Each row of a before or after table is a point. One or more steps were done to the points. Then noise was added and the rows were shuffled. The steps act on columns, c1 being the first. What was done? A step turns or swaps two columns, mirrors them in a line or flattens them onto one, adds a multiple of one to another, or multiplies or shifts one. Angles are multiples of 10 degrees, from the lower column toward the higher: turns from -170 to 170, lines from 10 to 170 but not 90. Use the fewest steps. Two steps may share a column if one is a turn and the other turns, adds or multiplies; they go together, in the order done. Otherwise the lowest column goes first.

Before (8 x 2):
[[ 29 -37]
 [ 38 -28]
 [-40   4]
 [ 44  62]
 [-37 -27]
 [-12 -36]
 [-60  -1]
 [-31   6]]
After (8 x 2):
[[-35 -32]
 [  7   7]
 [-35 -30]
 [ -1  -1]
 [-22 -17]
 [-25 -22]
 [-14 -11]
 [ 56  49]]
Steps: flatten c1 and c2 onto the line at 40 degrees

Before:
[[-28  -4 -27 -74  -6  23]
 [ 14  44 -11 -73  14  14]
 [ 61  42 -20  17  28  16]
 [ 11 -12 -11  30  64 -15]
 [ 84  19 -58   6 -31  -6]
 [ 27  -8 -26   1  40  32]
 [ 15 -18 -25 -17  36   8]
 [-14  89  14  16  22 -35]
 [  6   6 -10  -7 -16  12]
 [ 36   5   8 -15  44  -1]
 [-17 -37 -22  19  -2  14]
 [-36 -28  23   3  16 -23]]
After:
[[  9  -2 -36 -28  14   6]
 [ -9 -14 -72 -19  15  30]
 [ 61 -53 -29  11   3  16]
 [-13  39 -42 -17   3  12]
 [-35 -70 -54 -35 -10  -1]
 [  6 -14 -29  -1  -7  11]
 [ 80   6 -60  -4  -4  21]
 [-37 -68 -43   0  14  18]
 [-10 -40  66  80   9 -34]
 [  9  49  61   3   3 -24]
 [-32   5  15 -12  26 -14]
 [  1 -31   5 -18  17  -1]]
Steps: turn c1 and c4 by 110 degrees; turn c2 and c4 by 130 degrees; add -1.5 times c6 to c3; multiply c5 by 0.4

Before:
[[ -43  -48   13   -9   28   18  -24  -32   11  -40  -71]
 [  53   13    8   25  -19   -3  -14   42  -20   25    1]
 [  57  -24  -60    5  -11    4  -36   40   42   39  -13]
 [ -18    4  -19   23  -60   22   13   -8    0   13  -30]
 [  -4   29   16  -31   -9    0   29  -29  -19  -38 -101]
 [ -24  -27  -12    4  -31  -24   37  -45  -15   17  -87]
 [  -4   44  -47   -1  -52   -7   -8    8  -17   20  -30]
 [   1  -46   -6  -17    8   40   24   12  -12  -42  -68]
 [  -4  -61   15    2    2   11    7   23   54  -79  -47]
 [ -13  -60   32  -42  -21    6    0    8   55  -29  -22]
 [ -34  -47   -3  -41    0    1   22    0   -6  -32  -33]
 [  25   22  -43   34   30  -17    4   62   23   32  -14]
 [  55   15  -51   27  -10  -26   -7   10   -6   -3   11]
 [  -8  -33    9  -22    9   39   30  -33   38  -23  -28]]
After:
[[  -8  -16  -21  -89   15  -98   39  -31   -4  -42   -4]
 [ -48  -14   -3  -99    4  -35  -39   -1   -4  -31   -2]
 [  62   -7   74  -52  -35  -16  -29   21   -5   39    3]
 [  48  -18   36  -34  -14   15   12    2  -35   -8  -28]
 [  25  -12   51  -21  -18  -17   24   65  -13   32  -18]
 [  55  -17  -17  -38  -37    1    7   24  -15   23   -2]
 [ -19  -32   -8  -73    1  -66  -34   11  -15  -41   42]
 [ -46  -31    3  -58    5  -86  -11  -50  -21   20  -28]
 [  10   21   25  -57  -45  -31   32  -27  -42   20   -8]
 [ -37   32   -4  -62   38  -73  -46  -12   21  -40   20]
 [ -16  -10   10 -100  -18  -20  -62   -7   62  -26    6]
 [ -22  -31   23  -84   29  -26  -14  -19   34  -27   36]
 [ -16  -23   20  -59  -10  -46  -61   21   57  -82   10]
 [ -20   -3   23  -37  -46  -31   11  -50  -15   12   20]]
Steps: turn c2 and c7 by 70 degrees; turn c1 and c2 by -30 degrees; mirror c3 and c9 in the line at 70 degrees; shift c4 by -60; turn c5 and c8 by 40 degrees; swap c6 and c11

Before, 13 rows:
[[  33    5  -12   58  -30  -32  -59  -51   14  -15    7   41   30   37
   -30  -29    1   13]
 [   8   87   18    1    6   41  -12   12   13  -21  -22   -4  -24  -33
     8   42   21   10]
 [  14  -29   40   75 -121    4   11  -86  -20   -1  -40 -106  -41  -60
   -52   62   68   19]
 [  25  -32  -19  -21  -36   18  -51  -11  -22    0   32   -4   60  -29
   -47    1  -43  -49]
 [  23   -6   15    6   16  -32  -15   11    5   -2   19   -8   39   10
    25   -1   -5  -23]
 [ -53  -29   -5   19   -5   15  -23   10   26  -12    7   -6   47   -9
   -61    3   -4  -22]
 [  21  -11    0   -4   -1  -23   10  -30   -8  -13   34   28   46  -19
   -24  -46  -17    5]
 [  37   76   -8   29   -4   32   24   30    1   27   37    3  -10   14
   -32   15  -37  -12]
 [   4  120   36   23   -3   10  -34   28  -29  -17   42  -10  -14  -11
    -2   16   33   23]
 [   9  -26   26   14  -43   14  -42   39    5    1  -22   20   27   -2
    -2  -32  -10   19]
 [  53   89   34   -9    3   36  -21   33   10   42   23    0   23   -4
   -54   22   22  -12]
 [  36   55   43   22    1   33   11   30   21  -26   41   11    0  -24
   -29    7  -19  -51]
 [  34  -46   -3  -12  -40  -47  -40  -13   35  -41   37  -15   66   29
   -30   12   -4   51]]
After, 13 rows:
[[  -1  -23   32  -10    2   12  -20  -60   11   42   24   28   50   -4
   -58   22   19  -11]
 [ -10   13  -18  -22  -37  -24  -50   -5  -24   -5   32   -8   57  -31
   -52    4  -42  -50]
 [  14  -20   35   24   -6   15  -34  -26  -29  -15   41   43    0  -11
     1   13   33   23]
 [ -24  -20    0   -5    0  -48   11    9   -6  -10   33  -18    6  -19
   -36  -45  -18    6]
 [  18   -8   24   15  -42   -7  -40  -36    5    3  -24  -20   17   -2
     5  -33   -8   19]
 [ -44   89   40   73 -121   27   13   55  -21   -1  -39   59  -11  -60
   -72   62   71   20]
 [   1  -24   43   21    1   26   13  -47   22  -24   44   13   22  -23
   -32    7  -18  -52]
 [ -23   24   -1  -11  -38  -81  -40  -12   33  -43   37   -3   22   28
   -40   12   -5   50]
 [  64   10   -6   21   -5  -21  -21   29   26  -10    8   -6   47   -8
   -40    4   -3  -21]
 [   4  -24   -9   28   -7   28   22  -48    2   27   36   22   18   15
   -33   15  -38  -12]
 [ -19    9   16    9   17  -49  -14  -22    5   -2   18    2   10   11
    20   -1   -4  -22]
 [ -46  -32  -10   58  -29  -44  -59   20   15  -14    7  -24   -6   35
   -49  -31   -2   11]
 [   0  -18   19    2    7   45  -12  -14   12  -18  -20   32   21  -32
     6   43   21    9]]
Steps: turn c1 and c8 by -140 degrees; turn c1 and c15 by 20 degrees; multiply c2 by 0.4; turn c2 and c12 by 130 degrees; turn c6 and c13 by 40 degrees; add 0.3 times c16 to c13

Before, 14 rows:
[[-28 -37 -24  19  14   9  30 -39   5  42  -4  40   9  47 -43  14  42  33
  -12 -32  15 -28 -12   2 -10 -21 -35   4  27  28 -21  10]
 [ 23 -60   0 -21  17  -8 -10   2  26   7 -35  33  35  29 -33 -59  35  24
  -27 -30 -35 -15 -41 -16 -54 -56  -4  34   4  83 -34   1]
 [-31 -35   7  41  19 -38   6 -10  -5  18 -33  49  33 -18 -35  22  -3   5
   -1  56  15 -22  -2  11  19  28 -36  -3 -44 -21  69  40]
 [  4 -61   6   7   8 -18  45 -42  14  12 -21  53  61 -28  -5  37  32  30
   55  30  15 -26  32  41  34  -8 -23  -8 -25  -3  62  -9]
 [  6  43  59  40 -39 -63 -20  -5 -32 -34   4  -4  -3 -19  51 -19  18 -44
   31  25  29  60  50   4 -13  26  24 -24   8  -7 -16 -17]
 [ -9 -40 -22 -35  20  47  19  25 -15 -14 -56 -12  43  48 -21 -17  58  23
  -37 -34 -25 -22  -5  -1 -23   1 -51 -15   2  27  16   9]
 [ 59  50  20 -27 -40 -16 -13 -24 -38  -4 -15  12  -4  -6 -13 -10 -46  -7
  -12  29  -2   7  10 -16  59 -18  23  15 -55 -14  53 -49]
 [ -9  -5 -45 -13  20  61 -37  43  31 -12 -16  41   9   3 -13 -27  53  18
  -30 -24   5 -18  -6 -17 -42 -56 -12  15  18  44  -7  -9]
 [-17 -16 -27  -6 -30   4  25  59   5  19 -46  41  22  51 -33 -50  51  54
   -3   1 -21  -3  -7  -7 -23 -53 -11  30  46  59  -6   7]
 [-56  45  82  12 -55 -32 -65 -55 -14 -35   8  -1   2   0  35 -26  13   2
   49  32 -10  30  35  20  -8  12  45 -32  12 -27  25   7]
 [ 39  23  36 -24 -31 -11 -44  18 -65 -37  30  21  -1  40  52  18  -8 -24
  -11   0 -18  58  -1 -37  36 -27  40  57 -48 -12  69 -16]
 [ -3 -37 -23  -5  14 -16   3 -18  41  61 -30  25  64  17 -59  51  14 -39
   43  24  -5   3  23  30  38   3 -38 -24 -24  -8  63  28]
 [-20 -48 -28 -32  23  19  23  11  -3  -7 -12   5  19  16 -42 -43  25  12
   32 -11  36 -24 -20 -18 -21 -16   6   5  40  55   8  40]
 [-30  29  61 -31 -36 -46 -25 -25 -17 -44  18  36 -26  21  62 -22 -23 -51
  -18  48  -1  46  65  -8  -2  23  39 -12  17   1  46 -43]]
After:
[[  5 -60   6   5   0  21  45 -75 -24 -30 -21  54  61 -28  -5  36  33  31
  -47  30  16 -25  33  41  33  -9 -22  -6  15  -2  62 -10]
 [-29  29  62 -31 -25  39 -26 -24  17  47  17  36 -26  21  62 -21 -23 -51
    2  48  -3  57  65  -8  -2  23  39 -12 -17   0  46 -43]
 [ 39  23  36 -23 -17   2 -43  16 -47  38  30  20   0  40  52  19  -8 -24
   -3  -1 -18  65  -1 -37  35 -28  40  58 -65 -12  70 -16]
 [-17 -15 -27  -7  23   8  25  65  46 -17 -46  40  22  52 -33 -50  52  54
    9   1 -21  17  -8  -7 -23 -53 -11  30   5  58  -7   7]
 [-57  45  81  12   2  39 -66 -95  12  17   7  -1   3   1  35 -26  13   2
  -56  32 -10  58  36  19  -8  12  44 -33 -15 -28  25   8]
 [ 23 -60   0 -21  -9   5 -10  22   5   2 -35  34  36  29 -32 -59  34  24
   27 -31 -35 -21 -42 -16 -54 -56  -4  35  26  84 -34   1]
 [ 59  50  19 -27  15  27 -12 -18 -55   7 -15  12  -3  -6 -13  -9 -46  -7
   11  29  -1  31  10 -16  58 -18  23  15 -37 -13  53 -49]
 [-29 -38 -23  19  10  -6  29 -20  28 -36  -2  40  10  47 -42  14  42  33
   25 -33  15 -31 -11   2 -11 -21 -35   4   7  27 -21  10]
 [-29 -34   7  42 -19  32   5  -5 -45 -18 -33  49  33 -18 -34  22  -3   6
    6  57  14 -30  -3  11  20  27 -37  -2  -5 -22  68  40]
 [ -8 -40 -22 -36  21 -41  19  45   2  24 -57 -11  42  48 -21 -17  58  24
   30 -33 -24 -30  -5  -2 -23   1 -51 -15 -14  28  16  10]
 [ -9  -6 -46 -13  27 -55 -37  59  17  20 -15  41   9   3 -12 -27  54  18
   24 -23   5 -28  -6 -16 -41 -55 -11  16  30  44  -8  -9]
 [ -3 -36 -24  -4 -19   8   3 -31 -23 -72 -30  24  64  17 -60  52  14 -39
  -18  23  -5  -8  24  31  38   3 -39 -24  41  -9  63  28]
 [  6  43  59  40 -41  50 -20 -34   7  21   4  -4  -5 -19  52 -17  18 -44
  -41  24  29  71  50   3 -13  26  24 -24 -33  -7 -16 -17]
 [-19 -48 -28 -32   7 -18  23 -10  41  -5 -12   5  19  16 -42 -43  25  13
  -33 -10  36 -33 -20 -18 -21 -15   6   3  -2  56   7  40]]
Steps: turn c5 and c22 by -40 degrees; turn c5 and c6 by -150 degrees; turn c10 and c19 by 160 degrees; add 0.7 times c19 to c8; swap c9 and c29
